Each row is a point. The points of each table are mixes of a few directions, plus a little noise. Count the directions of each table, and those that both share. Where both have some left over, give the other angles between the two spaces (their principal angles), to ten degrees, smallest first.

First (5 x 2)
[[ -1   6]
 [  2 -17]
 [ 12 -95]
 [ -2  18]
 [-11  88]]
Second (4 x 2)
[[ 16  10]
 [-87 -44]
 [ 54  27]
 [ 18  11]]
Directions: first 1, second 1, shared 0; angles 70

First (7 x 4)
[[  54  -48  -16 -108]
 [ -31   26    8   61]
 [  19  -18   -6  -39]
 [ -36   32   11   77]
 [ -21   20    7   46]
 [ -25   21    8   46]
 [  39  -35  -12  -82]]
Second (6 x 4)
[[-47 -45 -17   5]
 [ -1  36  59  71]
 [-21 -49 -57 -54]
 [ 71  64  11 -23]
 [-24 -43 -38 -31]
 [ 19  39  38  34]]
Directions: first 1, second 2, shared 0; angles 30

First (7 x 8)
[[ 21 -28 -18  46  -9  63  -7  22]
 [ 63 -40 -31  72  10  52 -19   7]
 [-33  23  15 -41  -2 -37  10  -6]
 [-55  16  18 -37 -20   3  17  13]
 [-21  38  24 -61  18 -92   6 -36]
 [-36  45  30 -72  12 -90  13 -26]
 [ 59 -56 -38  95  -8 105 -17  30]]
Second (9 x 8)
[[ 26  45 -12  56 -73 109 -88 -22]
 [-14 -58  19  11 -46   5  28  23]
 [-33  52 -26 -43  44  17   5   9]
 [-25 -38  52   5 -12 -43  44  25]
 [ -1  32  -6 -11  27  -6  -8  -7]
 [ -2 -60  43  35 -57  -6  18  16]
 [ 12 -39 -78 -42  18  15  16  -1]
 [-64  49  68  -8  16 -15  26  32]
 [101  15 -59  -4  82 -75 -41 -75]]
Directions: first 2, second 4, shared 1; angles 40

First (10 x 12)
[[ -4  16  14 -16  -9 -12 -24 -13  -4  24 -37  28]
 [ -4  15  13 -15  -9 -11 -22 -12  -3  22 -34  26]
 [  7 -30 -26  29  17  21  43  25   7 -44  67 -51]
 [ -1   4   3  -3  -2  -3  -5  -3  -1   5  -8   6]
 [ -2   7   6  -7  -4  -5 -10  -6  -2  11 -16  12]
 [ -1   3   2  -2  -1  -2  -4  -2   0   4  -6   4]
 [ -1   3   2  -3  -2  -2  -4  -2  -1   4  -6   5]
 [ -5  20  17 -19 -11 -14 -29 -16  -4  29 -45  34]
 [ 13 -54 -47  52  32  39  77  44  12 -79 121 -91]
 [ -4  16  14 -16  -9 -12 -23 -13  -4  24 -36  28]]
Second (10 x 12)
[[-15  18   2  -2  12  -2 -17  23  17 -24 -31  24]
 [-10  12   1   0   9  -1 -11  17  12 -19 -19  16]
 [ 26 -23   6  -8 -30  -5  17 -55 -35  65  33 -27]
 [  9 -15  -6   6  -3   5  17  -8  -8   5  28 -22]
 [-11   1 -12  14  21  10   7  37  21 -49   7  -4]
 [ 20  -2  23 -27 -40 -19 -13 -70 -38  92 -13   8]
 [-26  12 -19  22  43  16   1  75  44 -95  -6   7]
 [-17  12  -7   9  23   6  -6  41  26 -50 -16  13]
 [ 22 -18   7  -9 -28  -5  12 -51 -32  60  25 -21]
 [  1   3   5  -6  -6  -4  -6 -10  -5  15  -9   6]]
Directions: first 1, second 2, shared 1
